Rows are points. Each copy is the shape, with its points in the same order, turned, moved and blurred by noise. Some copies are also mirrored. Which?

Shape (7 x 3)
[[ 11  27 -15]
 [ 15 -13  19]
 [  7  10  26]
 [ 16   0 -28]
 [-15 -30 -48]
 [ 15  29  27]
 [ 22  -8   8]]
Copy 1 (7 x 3)
[[-10  41 -14]
 [ 12 -11 -12]
 [ 20  17  -6]
 [-32  15 -18]
 [-60   0  19]
 [ 28  21 -16]
 [ -2   2 -20]]
Copy 1 is: only turned
Copy 2 (7 x 3)
[[-13  28   3]
 [ 29  -2   7]
 [  9  -3  21]
 [ -1  29 -24]
 [-22   4 -57]
 [ 10  13  35]
 [ 23   9  -4]]
Copy 2 is: only turned
Copy 3 (7 x 3)
[[ 21  27  -3]
 [-25 -11 -13]
 [-22  15  -7]
 [ 28  -8   0]
 [ 28 -35  34]
 [-17  31 -17]
 [-10  -5 -15]]
Copy 3 is: mirrored
Copy 4 (7 x 3)
[[ -1 -10 -36]
 [-16 -26  11]
 [-34 -17  -6]
 [ 22 -15 -17]
 [ 46  18   9]
 [-39 -24 -24]
 [ -8 -30   3]]
Copy 4 is: mirrored

Shape (9 x 6)
[[-12  20   9 -20  48  41]
 [ 14  -6   5  -5  49 -23]
 [ 23 -35 -18  16 -12 -10]
 [ -8  34   2   6  36  10]
 [  2  18 -25 -46   6  25]
 [ 12 -21 -26   8  -9 -25]
 [ -9 -35 -28  -8 -32 -28]
 [ 25  14  29   5  21  -8]
 [ 16  28 -41 -14   0  30]]
Copy 1 (9 x 6)
[[  9   9   4 -60  -6  37]
 [ 31   6   6  -9  44  27]
 [  9 -34  30  13  31 -25]
 [ 36   9  -2 -25 -11  23]
 [  4 -38 -26 -49   3   5]
 [ 20 -27   8  12  31 -29]
 [ -6 -28  -7  14  34 -50]
 [ 20  -8  10  12   9  40]
 [ 30 -51  -6 -41 -13  -4]]
Copy 1 is: mirrored
Copy 2 (9 x 6)
[[-29  18 -16  43  43  14]
 [-27 -35 -26   0  16  13]
 [-19 -21  33 -30 -17  21]
 [-30 -11  -7  45  18  -1]
 [-33  37  -8  27 -11  41]
 [-32 -18  15 -24 -30  13]
 [-25   4   9 -38 -46  10]
 [  6 -31  -8  21   8  14]
 [-43  16  23  38 -14  46]]
Copy 2 is: only turned

Shape (11 x 8)
[[  9 -18  -8   3  15   5  18 -21]
 [ -6   1  -9  -1 -12 -28  10  -7]
 [-10 -20 -40  -5  10  38  -3  31]
 [-22   1  31   6   6   7 -11   7]
 [-11  13  38   1 -17  30 -21  17]
 [-13  16  17   8  -5  -5 -49  -2]
 [ -9  12 -19  -1  11 -11  24 -15]
 [ 15 -11 -27 -26  27  12  15  23]
 [-33  -9   9 -21   2   6 -17  -7]
 [ 13 -24 -22 -14  -3 -26  33 -25]
 [ -1 -28 -22   1  17 -18  23   6]]
Copy 1 (11 x 8)
[[-17  12   6  -5  -2  -4  28   9]
 [  7   4  -7  29 -19   5  32  -9]
 [-17 -37  43 -15  -4  19   1  -8]
 [ -3  16  -5  21  26  10 -10 -21]
 [ 11  11   3   7  27  -4 -31 -41]
 [ 33  10  14  42  25  -5 -12 -12]
 [ -9   2 -14  11 -23  10  17  14]
 [ -8 -38   0 -19   3  20  22   7]
 [-16  -7   4  38  22  -8  -3  -9]
 [-17  -5 -11   6 -22 -10  60   4]
 [-20  -7   6   7 -11  26  46   2]]
Copy 1 is: mirrored
Copy 2 (11 x 8)
[[ -4 -11 -18  -2 -10  -8  -7   7]
 [-27 -21  12  13   7   2  -4   7]
 [ 25   8   5 -50  17  22  -8   1]
 [-28  27   4  -9   1  -2  19 -15]
 [-16  54  22 -13  17 -14  12 -32]
 [-45  33  13  -4  34 -14  20   3]
 [-13 -29  -7   5  10  -3  -5 -14]
 [ 39 -16  -5 -17  13  11  15   1]
 [-28   1  27 -30   6 -17  21  -6]
 [ -2 -37   5  19 -14 -13 -10  24]
 [ -1 -26   1  -2 -19  20   2  13]]
Copy 2 is: mirrored

Shape (16 x 11)
[[  8   0  -7 -24   3 -13  17 -37   3  -9  40]
 [  7   5  18  -7  40  20  26  -4   4   2   2]
 [ 25   7  13  26  23  36   6 -42  44  21  19]
 [-20  14  -1   3  -9   4 -20   0 -23 -27 -26]
 [-18  10   1  -9 -16   8   8  -2 -40  28 -25]
 [-22   8  -7 -13  -4 -10  18  -2   3  -8   8]
 [-18   5  20 -15  13  15  24  -3 -17 -38  18]
 [-16   6 -24  42  -9   1  35  13 -10  -7  12]
 [ -4  14 -34 -27  11 -23 -21  -1  -5  -8 -12]
 [ 14  15 -32   0 -14  21  10 -11  38 -21 -16]
 [  9  20  24   4 -24 -10 -13  10   7  16  18]
 [ -5  14  14   8  -9  22  25  33   2   1 -12]
 [ -7  10 -14   6 -13   8 -20  10   1   0  26]
 [ -5 -32 -17  36   0  15  -1  25  11   2 -17]
 [-24  12 -19   6  -5 -11 -13  -7  22  14  23]
 [-14  11  10 -22   8  -9   8  -3 -10 -41 -13]]
Copy 1 (16 x 11)
[[-19 -13 -12  -1  15 -38   8  14 -28 -29 -15]
 [-34  -1  -6  16 -10  -5  46   1  20 -14  -8]
 [-15 -24  14  32 -33 -34  17 -37  20 -47 -18]
 [-14   4  24   7  13   6 -13  30  23  28 -17]
 [ -7  26  -1 -29   1   1   8  -7  22  28 -29]
 [-27   4 -15   7  25   0   2   5  -1   1 -24]
 [-59   1  -9   6  12 -13   9  30  11   1   4]
 [-33  16   3  27  38 -16  -3 -38   3  23   0]
 [  9   7  17  16  30  12  14  29 -12   3 -31]
 [  0  16  14  43  27 -23  -3   1  29 -34 -20]
 [ 11 -11 -29  20 -18 -14 -11  -1   5  21 -18]
 [-23  26 -25  29   2  -1   9 -10  39  16  -3]
 [ -8   9   2  28  -4  -5 -17  -2 -14  10  -6]
 [  4   8  13  26  19  17   0 -36  26   4  24]
 [ -9  -5  -2  24   5   9 -18 -16 -20  -7 -31]
 [-30  -8  -1  10  28  -3  13  39  21  10 -17]]
Copy 1 is: mirrored
Copy 2 (16 x 11)
[[ 10   6 -40 -20  -3   1  22  11  16  21  -9]
 [-22  -3   0   1   1  -5 -11  45 -15  22  -7]
 [-31  -4  20   6  21 -20  15   9  19  55  29]
 [  5  16  14   9  25   3  -8   0  -5 -43 -30]
 [ 37 -25  17   8   6   0  -6   6 -33 -15 -26]
 [  5  14  -8  -7 -11  27   4   8  -7  -3 -19]
 [-14  20 -19 -22  10   6  11  35 -23 -15 -15]
 [ 20  34  11  30 -10  21  32  20 -22  -4   7]
 [ 15   3 -16  16  10  23 -23   5  26 -10 -40]
 [ -5   8  36   0  11  26  23  15  41  -1 -13]
 [ 29  17  13 -17   6  -2 -23  -9   2  11  19]
 [  9  10  41  -5  -5  15  -7  36 -24 -11   7]
 [ 19  11   1   4  25  27  -4  -4   1  -9  17]
 [-10   0  24  41 -15  13  -1   9   2 -31  24]
 [  7   9  -7  13   5  36  -2 -22   5  14   5]
 [ -7  26  -6 -14   3   4  -4  23   0 -25 -41]]
Copy 2 is: only turned
Copy 3 (16 x 11)
[[ -6   4  -5 -22  25  32   1 -13 -27 -43  26]
 [-11   0 -18 -55   1  -4  18   3  -9   0  17]
 [ -3  23 -29 -30 -16  -9  57 -29  25 -35  15]
 [-22   5  36  11  18   2   1  14  -9  13  -8]
 [ 10 -25   1  10   1   5  -6  14 -27   5 -37]
 [-23 -20  -7  -3  15  14  -4  -3 -27  -5  21]
 [-17 -20  29 -41  23   0   8   8 -24  -7  20]
 [ -1 -37 -13  22  29  -9  16  30   9 -12  30]
 [-20  25   0   7  20  45  -7   5 -18  18   2]
 [-45  -2  -4  -1   2  35  42  15  20 -21   1]
 [ 17   0  10   9 -36  18   4  -9 -13 -13  24]
 [ -6 -33  -2 -11 -19  -2  14  26   3  10  12]
 [  9  -8  16   8  10  25  14 -11  10  -3  20]
 [-10  -8   0   8   3  -1  -6  20  55  -2   6]
 [ -8   2 -11  25   9  21   8 -29   1  -3  25]
 [-40  -2  20 -22  18   6  -7  24 -26   1  16]]
Copy 3 is: only turned
Copy 4 (16 x 11)
[[ -9  10   1 -19 -11  -8 -12 -22   3 -49   7]
 [ 11   2 -25   8  -2 -16  41  -6  19 -12   2]
 [ -2  -2 -11  35 -30   0  12  19  60 -39  24]
 [ 38  20   4  -3   9   2  -7  21 -30  16   3]
 [ 22 -14   5 -30 -11  -1  -1   5  -3  37  -7]
 [  1   8   4 -13  -1  11   2  -3 -13 -16 -20]
 [ 17  11 -14 -14   2 -29  26   9 -29 -31 -11]
 [-10 -10  12  -6 -12  36  35  23 -30  -9   5]
 [ 16  33   3 -18  32  16 -17 -14   0   6   6]
 [ 10   0 -30   8  14  42 -13  29  10 -29   3]
 [  0 -22  34  19  11 -12 -15   9   8  -3  -3]
 [  9 -28 -13   9  13   4  29  25  -9   8 -18]
 [-12   9  22  -3  15  -3  -6  30  -3  -8   6]
 [-25  12 -18  32   2  23  16  27 -16  26  12]
 [-15  19  32   2   1  19  -8   9  16 -14  -9]
 [ 35  17 -12  -2  15 -10   1 -10 -29 -16 -12]]
Copy 4 is: mirrored

Shape (18 x 12)
[[  6  21 -27  -2 -33  -4  11  18   1   9  -5   3]
 [  4  14   7   0  16  10  30 -13   7   2 -31   1]
 [ 13  21   4   2  -6   8  23 -25  23  -6 -19  -9]
 [-21   0  -8  11  -7 -14   3   7 -18   8   7 -20]
 [-24 -13  -2   3  -5  10 -15  28 -16 -22  -9   7]
 [  4  33   9  11  10  41  13 -10  24  12   1   1]
 [ -4  31  34 -12  14  11  29 -25  21  -4  -8   2]
 [-28 -14 -10  -1 -13  11  -5 -14 -25  11   1   1]
 [ -3  -4  -9   2 -15 -11 -27  -4 -25 -10   7 -13]
 [-34   7 -12  -5  -2  -3 -25  12 -13  18 -20  -3]
 [ -7  11 -12  13 -35 -20   5  11   6   9  -5   2]
 [  3 -12 -15  -8  -3  -8   5 -14  27   3   0   1]
 [-11   0 -26  24   2 -11 -22  10 -34   1  -7  17]
 [ -5  31  -2 -16  30  10  15 -11  17 -10  -3 -10]
 [ 14  13  26  -5  25   5  26   4  19  18  -3   1]
 [-10  19   8   9  24  10  45 -23  38  -8  -2 -10]
 [-14 -11  -7  11   1  15 -17   1 -15   4 -17 -34]
 [-17   4  -1  20 -10 -10 -22  -1   4   2 -11  -1]]
Copy 1 (18 x 12)
[[  4  -6 -18   0  19   0   3 -10  -1  39  13 -30]
 [ 13   5  -7   0 -20 -40  -4 -11  20   6   9   0]
 [-18  -4 -14   5 -10 -42  -2  -9  24   8  11 -10]
 [  8  -2  15  -3  12  11 -12  -8   5   3 -14 -27]
 [ 15   6  -8  -9  10  15  19 -17  -3   8 -38   8]
 [ -9  25 -31  10 -26 -26  14   0  15 -10  10 -28]
 [ -1 -14 -28  15 -33 -38  -9  -7  19 -21   7  -7]
 [  7   5   7 -21  20   4   1  12 -10 -13  -6  -5]
 [-13   4   2  -2  27  20 -19   1   3   8 -22   0]
 [ 18   8 -12 -36   9  22  -9 -12  11   0  -9 -11]
 [ -5 -11  -4  -2  20   6   1 -29   1  20  11 -29]
 [-21 -16   6  -7 -12   0  10   1  16  15  15  -3]
 [  5  28   6 -16  11  22 -15 -17 -23  21 -14   0]
 [ -1  -3 -23  -1 -40 -21 -12   8  22   5 -10 -13]
 [ 14   2  -9  28 -35 -13   2  -8  28  -4  20  -8]
 [-11 -11   2   7 -48 -45   6  -8  21  -7   0 -27]
 [  3  23  10 -18  18   1  -1   1  30  -1 -24  -8]
 [-13   7  -3 -16   8  12  -5 -30   9  -2  -7  -9]]
Copy 1 is: only turned
Copy 2 (18 x 12)
[[-12  18  32 -15 -40  -9  -5  13 -12  18  26 -19]
 [ 35  -2  -1 -17 -16 -17 -26  35   0  18   3  -8]
 [ 39  19   5  -8 -24   5 -37  15  -5  12   9  -9]
 [-28   3  21  -7  -1  -4 -15  17  -4   6  -7 -11]
 [-17  -8 -11 -24   7 -19  16  -5 -19  -3  11  -8]
 [ 25  17 -30  16 -35 -10 -31   7   8  20   8 -21]
 [ 34  -4 -15 -12 -28  -7 -60  18   8  11   9  16]
 [-13 -21  10  16   8   2  -6   6 -14  10  20 -10]
 [-21  16  13   0   9  14   3   8 -23   7  11   8]
 [-26 -18  -6  -8 -16   1  -3  23 -37  11  -2 -15]
 [-11  13  27 -16 -30   5 -13  15  -7  -8  15 -23]
 [ 22  -8  27   5 -27   8  -3   2  -4  -1  -1   3]
 [-28  15   7   3   3 -15  19  37 -27  -7   9  -8]
 [ 21   3  -9   0 -27 -23 -33  11 -15  23  -8  19]
 [ 19  -2 -16 -10 -34 -11 -27  26  31  11  -6   4]
 [ 46   3   7   2 -22 -24 -53   5   9   4 -15  -6]
 [ -6   5  -4  -5  13  16   0   9 -20  20 -12 -20]
 [-11   7   3  -5 -15  11  -8   7 -20 -16   3 -12]]
Copy 2 is: mirrored
Copy 3 (18 x 12)
[[ 43  18   2  -4 -10  26  11 -13  -9 -13  -2   9]
 [  9  23  -8   4  -4   2 -28  22  -9  11  10   2]
 [ 30  16 -11 -17  -5  -5 -14  19   1  22  19   2]
 [ -3  -2 -13   3  -2  24  20   1 -22  -6 -20  -2]
 [ -6 -12 -19  21 -25   9  -4 -13   7 -32 -14   2]
 [ 18  21   6  18 -17 -12   3  20   5  23  35   4]
 [ 12  21  -1 -13 -25  -4 -16  46  -4  13  26  -9]
 [-12 -13 -14   2 -11  17   3 -16 -31 -10  15   5]
 [ -4 -11 -19 -19  -3  -1  21 -15 -10 -20 -16   3]
 [ -8  21 -18  10 -28   3   9 -27 -30 -13 -14  -9]
 [ 27  15  -8 -12  -8  35  17 -14  -4  -2  -8 -10]
 [ 18  -8  14 -13  -9   3 -11 -14 -12  17  -3  -8]
 [-24  15  -8   5  -4  21  10 -32  -5 -22 -14  20]
 [ 16  15   8   4 -29 -17 -14  31 -13  13  -2  10]
 [ 11  20  23  12  -2  -1 -15  33  -2   7  11 -23]
 [ 16   6   2   3 -17   6 -18  47   1  48  11   2]
 [ -3  -6 -37  15   5 -14   7 -11 -22  -2  -8   1]
 [ -4  13 -19  -8 -15   6   7 -19   1   5 -10 -12]]
Copy 3 is: only turned

Shape (15 x 12)
[[  0 -12  22 -11 -32  -4   1 -12   7  25  15  14]
 [ 12  -8   7 -19 -26  -1   4   5  -1   1  -5  34]
 [ 17 -42   9  -4 -13  -2  17  -6   3  -5  23  23]
 [ 15 -18   8  15 -19  -2  -8  15  -3  -6  12   3]
 [ 16  15 -13  15  32  13 -15  -7   9   5  21  13]
 [-43  12   4  -5 -17  -1   7  29  -3  -1   9  -6]
 [  9  15 -24  14  56  25  27 -11   9 -13  16  -4]
 [ 26   7  16  -3 -26  -8   9  11  -2   9  -2  -3]
 [  3  11  -9  21  19  35   5 -16  18 -11  -1 -12]
 [ -7  -4  28   1  -7 -16   1 -13 -17  -3  -6  17]
 [ -6 -17  14  -6 -32 -12  -4  17  17  -4 -11  18]
 [-22  -2  20 -21  20 -10 -10  28   9  12 -10 -20]
 [  8 -21  -9 -13 -33 -33  -4  -3  12 -10  10   1]
 [ 10   0 -20  -4  28  43   0 -22 -17 -13  14  -1]
 [-27  -8 -17  10 -11  -8   5  24  -2  24 -19 -10]]
Copy 1 (15 x 12)
[[ 12 -25 -11  10  17   0 -18   7 -16  14  30   1]
 [ -5 -11   0  -1  19  17 -40   9 -14  14   5  -3]
 [  3 -28 -10  -1  41   6 -31  -1  18  36   2  14]
 [-15  -9  -6  -2  15   0 -23 -10  24   9  16   0]
 [-19  -7  -8  28  -3  -9  13   5  17  11 -22 -22]
 [  8   8  30 -10  21  13   5 -10 -10 -29  18   2]
 [-12   9  -5   6  16 -25  38  12  16   7 -60   1]
 [ -9   2 -22 -13  16   5 -27  22   2   1  21  -3]
 [-16   3  -8   2   5 -40  11  -3   1   4 -31  -1]
 [ -5  -1  13  -2  -8  11 -13  11  -8  27  16  16]
 [ -6 -24   7   0  12  14 -39  -9  -8 -13  19  19]
 [  0 -37  23 -26  -6   6  11  17   1 -26  10   2]
 [ 19 -15 -22  -9   4  23 -29 -16  13   6  15   9]
 [ -8   1   4  -8  20 -25  14   2   2  32 -41 -32]
 [-22 -12  -3 -27  13  18  17 -20 -14 -22  13   7]]
Copy 1 is: only turned
Copy 2 (15 x 12)
[[ 23  45   8   3   0  -8  17   7 -14  11   6 -14]
 [  6  39  14  -6  11  -6 -13  -1  -5   2 -16 -14]
 [ 21  22  50 -13  -3   3   7  -2 -14   4  -6  -3]
 [ 15   0  22   6  20 -11  13   2 -12   3 -15  -3]
 [-10   0   6 -27  35   7  16  17  12  18  14  31]
 [ 14  -2  -1  31  15 -20 -19   3  14  21  23 -19]
 [-27 -21  25 -34  14  -2   9  -5  34  17  35  39]
 [ -6  17   0   0   1 -30  11  -3 -18   9 -14  -7]
 [ -8  -9   4 -20  26  -7  25 -13  27 -10  28  18]
 [ 21  19  -2   7 -15   1  -3  10   8   0 -13  10]
 [ 23  18   3   7  15  -1 -12 -14 -18  -2  -7 -24]
 [-11   1 -10  35   9   9 -14  -6 -17  12  29  10]
 [  9   5  15  -9  -2   8   5  11 -22   5  -7 -41]
 [-27   6  35 -14  22   0  19  17  37 -12  19  24]
 [ -3   2  -5  32  16   5   8 -24  15  31   4 -22]]
Copy 2 is: only turned
Copy 3 (15 x 12)
[[ 24 -24 -13  -5   4 -19  16  17  17 -10  -8  -4]
 [ -4 -11 -24   8  -2 -33  31  -1   9  -7  -9 -16]
 [  2 -18   0  30   4 -26   5  10  12 -23  12 -28]
 [-21 -10  -3  -2  12 -18  -3  21  -3 -10   2 -12]
 [-13 -18  -8  11  43  -5 -13 -28 -23   8 -11   9]
 [ 11  -6  -8 -18 -26 -27  -4  18 -42   7  -6  13]
 [ -2   2   2  23  31  -5 -41 -49 -43 -12   5  17]
 [ -7  13  -9 -18   5  -5  14   2   1 -18 -14 -11]
 [-15  -7 -11   4  22  -9 -28 -21 -21 -18   5  42]
 [ -9 -25  -5  -6 -23  -5   6  -8   3   4   4 -17]
 [ -3  -2 -30   3 -15 -28  14  26   9   8  -1   2]
 [  6   4  11   4 -18  -9 -10   8  -8  35 -31  23]
 [ -1   7 -10  15   2  -3  27  30  -2   0  20 -11]
 [-22 -27  21  23  24 -18  -7 -31 -23 -25   3  24]
 [  3  11   3 -26  -4 -32  -1  13 -11  21  15  15]]
Copy 3 is: mirrored
Copy 4 (15 x 12)
[[-10 -17  -3  -6  34  20   4  -8 -15 -11 -10 -16]
 [ -7 -23  20 -17   9   5   0  -5 -28   7   2  -5]
 [-19 -19  15   3  23  18  34 -18 -35  -4  19   2]
 [ -2  13  -2  -7  12   2  21  -3 -35 -11   9   7]
 [  2  25 -10   7 -19  27  18 -21   7  16  25 -12]
 [-14  16   7  20   2 -17 -17 -13  -8 -20 -27  12]
 [  1  20  -3  31 -23  24  23 -42  24  28  32  28]
 [  1   0  -6 -27  18  15   1  -6 -24   1  -8  20]
 [ 26  16  -4  22   2   9  17 -15  21  12  26  18]
 [-28  -1   2   7  22  11   3  19 -17  16  -2   3]
 [-11  -7  24 -17  18 -10   4   8 -17 -20  -2   2]
 [-11  18  21   9 -10  20  11   9   8 -19 -39  18]
 [-21 -19   2 -10   9  16  -3   3 -28 -36  20  13]
 [ 24   3  -5  42 -18  27  15 -20 -11  27  24   6]
 [ -9  -6 -15   4 -12 -22  12   0   3 -20 -26  18]]
Copy 4 is: only turned

Shape (15 x 12)
[[  3 -33 -19   4  15   6 -19  33 -35  28  -6  14]
 [ 15  -2 -12  -7   7   3  27  -9 -14  22  -6  16]
 [  4   8  -5  -1 -22 -36   4  -9  11 -26  11  17]
 [ 15 -18  36 -26 -18  21 -22  16  -5  16 -17  43]
 [-27 -10 -21  -5  20   2  16 -11  19 -14   9  27]
 [-33 -12   6  11 -12   0 -19 -24  -6  26 -41  -4]
 [ 22 -32  43  17 -18 -20 -24 -14   1   1 -17  -7]
 [ 12   1 -21   8 -20  20  17  -6   8 -12   4 -14]
 [ -2   9 -18  14 -16  -5   3  13  11   9  27  26]
 [-26  12 -15  19  10 -31   1  16  30  22 -36 -13]
 [  0  11 -28  10 -22 -28 -21   5  22 -34   6   9]
 [ -5  14  40 -23  23  19  19  -5 -29  26 -45  29]
 [-28  17  23  24  24  27 -17 -19  -2  19 -26 -14]
 [-19   8  23 -30 -21  16 -17  13  -1   8  13  -7]
 [  1 -40  29  20 -30  21  30  -9 -35 -21 -14  14]]
Copy 1 (15 x 12)
[[  5   9  19 -19  31 -21  16 -22  48  37   7   7]
 [ 13  15  -9  -9  25 -29  13 -23 -11   6 -14   8]
 [  2 -21 -17 -35 -10 -26 -19 -12   0 -32  -7  -1]
 [  3  28  34 -60  23   4  -3 -37  -1  -2  32  17]
 [ -4   3 -29  18  -5   8  -6 -29  -3  -5   3  13]
 [-53  -6  18 -13   2 -27  41 -17  -5   8  31  -6]
 [-33   0  36 -52   9 -23  -6 -25  -8   2   1 -39]
 [  2  13 -17 -21 -18 -15  10  21 -18  18  -9  -8]
 [-10   6 -20 -22  11 -21 -19   5  15  -2  -7  28]
 [-21 -20  24  33  -9 -46   6   3   4   0   7  16]
 [ -2 -30 -22 -25 -31 -27 -27   5  13 -15  11   4]
 [  5  33  25  -1  52 -12  45 -36 -21 -24  28   0]
 [-35   3  15  13  31  -8  18  11 -21  16  40 -23]
 [ -2 -25  23 -38  14  26  17  14  -8  -7   6  17]
 [-28  52   3 -40  -1   5  30 -22  17 -18 -21 -34]]
Copy 1 is: only turned
Copy 2 (15 x 12)
[[  2   1   5   7  46  54  -6   9  -9  32  -8  -7]
 [-26  13  11  15  10  23  -3  19  14   0  -8  21]
 [ 13  19 -14  20 -37  -9  -8  14  11  19  -5  -7]
 [ 29 -16  35  43  34   2 -20  -4   5  20  17  19]
 [ -1  11  20  -3 -24  15  -2  -9  -9 -15 -33  -7]
 [ 15 -36   1  -3   4  15  36  25 -17   6   8  25]
 [ 21 -15   0  41   6   4  34  16  17  20  37 -19]
 [ -7  34 -13   5   7  -9   3  18  -7 -20   6  -1]
 [ -4  29   5  -6 -17  12 -24   2  -9  17  13   1]
 [ -3 -20 -38 -28 -11  20  18 -19   8   4   6  14]
 [ 32  19 -34   6 -33   1 -18   4  -5   6   0 -16]
 [-31 -52  31  28  28  -3  -5  10  15   2 -13  32]
 [-13 -52  11 -19  10   7  14  20 -14 -23  17  -5]
 [ 23  -6  22 -15  22 -30 -14  15   4  21   3   3]
 [-19  12  20  60  19 -18  33  20 -34  13   1  -6]]
Copy 2 is: only turned
